Rows are points. The last column is the point's height on a tilted bowl or saddle (a function of degree 2), plus a little noise. Along how many of its main directions does it bend up, bend down or stay straight?

Points (11 x 3):
[[0.013,0.021,0.017],
[-0.028,0.021,0.026],
[0.026,0.030,0.021],
[0.057,-0.032,0.063],
[0.011,0.042,0.012],
[0.010,-0.019,0.021],
[0.000,-0.044,0.022],
[-0.027,-0.079,0.035],
[0.012,-0.021,0.023],
[-0.044,-0.077,0.048],
[-0.062,-0.024,0.073]]
Directions: 1 up, 0 down, 1 straight

Points (15 x 4):
[[0.013,-0.004,0.034,-0.018],
[0.013,0.051,-0.038,-0.046],
[-0.010,0.013,-0.010,-0.003],
[0.031,-0.045,-0.037,-0.043],
[-0.029,0.015,-0.010,0.004],
[0.023,-0.072,0.019,-0.039],
[-0.018,-0.003,0.000,0.011],
[-0.034,-0.026,0.085,-0.043],
[0.040,-0.026,-0.013,-0.032],
[0.059,0.026,0.037,-0.047],
[0.044,-0.007,-0.012,-0.031],
[-0.040,0.078,-0.045,-0.078],
[-0.070,0.042,0.029,-0.015],
[-0.055,-0.029,0.032,0.025],
[0.022,-0.043,-0.058,-0.053]]
Directions: 0 up, 2 down, 1 straight

Points (24 x 5):
[[0.008,0.015,-0.054,0.063,-0.011],
[-0.017,-0.057,-0.046,0.009,-0.052],
[0.001,-0.072,0.043,-0.027,-0.016],
[0.030,-0.017,-0.059,-0.001,-0.039],
[-0.015,-0.043,-0.006,-0.070,-0.034],
[-0.013,-0.035,0.026,-0.028,-0.006],
[-0.038,0.020,0.077,0.002,-0.026],
[0.015,-0.035,-0.055,-0.043,-0.050],
[-0.024,0.063,-0.053,-0.003,-0.023],
[-0.019,-0.016,0.040,0.020,-0.002],
[-0.062,0.027,0.014,0.006,-0.014],
[-0.001,0.024,-0.017,0.002,0.007],
[0.026,-0.052,-0.028,-0.001,-0.026],
[-0.001,-0.019,-0.034,0.035,-0.014],
[-0.006,-0.083,0.026,-0.010,-0.028],
[-0.007,0.038,-0.016,-0.078,-0.059],
[-0.061,0.003,-0.010,-0.049,-0.053],
[0.056,0.010,-0.038,0.002,-0.025],
[-0.109,-0.029,-0.030,-0.005,-0.117],
[0.033,-0.003,0.007,-0.054,-0.014],
[0.007,0.001,-0.035,-0.021,-0.016],
[-0.034,0.029,0.073,0.025,-0.015],
[-0.014,-0.055,0.057,0.050,-0.042],
[0.025,0.015,-0.042,0.034,-0.006]]
Directions: 0 up, 3 down, 1 straight

Points (43 x 7):
[[0.015,0.015,0.037,-0.012,0.027,0.018,-0.004],
[-0.025,0.017,-0.034,0.014,0.002,-0.009,-0.004],
[0.059,0.023,-0.053,-0.031,0.011,0.012,0.011],
[-0.079,-0.027,0.045,0.035,0.076,0.043,-0.096],
[-0.002,-0.035,0.019,0.001,-0.089,0.051,-0.014],
[0.062,0.023,0.082,-0.029,-0.010,0.062,0.070],
[-0.019,0.022,-0.040,0.012,0.013,-0.009,-0.012],
[-0.062,0.017,0.032,0.024,0.056,-0.023,-0.045],
[-0.001,-0.022,0.005,0.010,-0.035,-0.039,0.001],
[-0.077,0.013,-0.005,0.016,-0.041,-0.034,0.017],
[-0.018,-0.022,0.087,0.010,-0.015,0.006,0.069],
[-0.006,-0.049,0.011,0.023,0.049,0.023,-0.033],
[-0.006,0.042,-0.027,0.014,0.032,0.016,-0.021],
[0.058,-0.027,-0.041,0.022,-0.041,-0.026,0.000],
[-0.055,-0.016,-0.018,-0.058,0.026,-0.052,0.002],
[-0.033,-0.038,0.020,-0.025,-0.026,-0.044,0.020],
[-0.008,0.063,0.012,-0.014,0.021,0.011,-0.005],
[-0.036,0.015,-0.023,0.019,0.000,-0.066,-0.001],
[-0.026,0.018,-0.044,-0.059,-0.038,0.023,0.011],
[0.025,0.032,0.014,-0.049,-0.005,0.037,0.017],
[0.025,-0.035,-0.030,0.053,-0.049,0.018,0.035],
[-0.029,-0.079,-0.025,-0.025,-0.018,-0.023,0.016],
[0.032,0.031,-0.039,-0.023,0.040,0.045,0.007],
[-0.038,0.001,-0.046,-0.020,-0.021,-0.018,0.007],
[0.050,-0.013,-0.029,0.010,0.008,0.067,0.069],
[-0.012,0.017,0.033,0.038,-0.008,-0.013,0.022],
[0.051,0.045,0.056,-0.035,0.000,0.000,-0.024],
[0.049,-0.025,-0.033,-0.012,0.013,0.032,0.023],
[0.022,0.007,-0.034,0.003,0.018,0.039,0.024],
[0.084,0.024,-0.008,-0.001,0.039,-0.035,-0.112],
[0.040,0.035,0.060,-0.012,0.032,0.019,-0.001],
[0.088,-0.028,-0.059,0.047,0.030,0.008,0.032],
[0.025,0.025,-0.022,-0.013,-0.007,0.039,0.036],
[0.003,0.004,0.033,0.032,-0.038,0.003,0.027],
[0.052,0.051,-0.092,-0.073,0.035,-0.071,-0.038],
[0.037,0.069,0.008,-0.046,-0.051,-0.038,-0.061],
[0.020,-0.049,0.068,-0.027,-0.001,-0.029,0.008],
[0.053,-0.083,-0.027,0.073,0.022,-0.061,0.021],
[0.007,0.009,-0.004,-0.018,-0.087,-0.015,-0.030],
[0.002,0.012,0.031,0.042,0.016,-0.025,-0.008],
[0.024,-0.045,-0.015,0.023,-0.025,0.015,0.015],
[-0.026,-0.072,-0.096,-0.062,-0.085,-0.059,0.080],
[-0.013,-0.040,0.037,0.057,-0.010,0.021,0.027]]
Directions: 2 up, 2 down, 2 straight
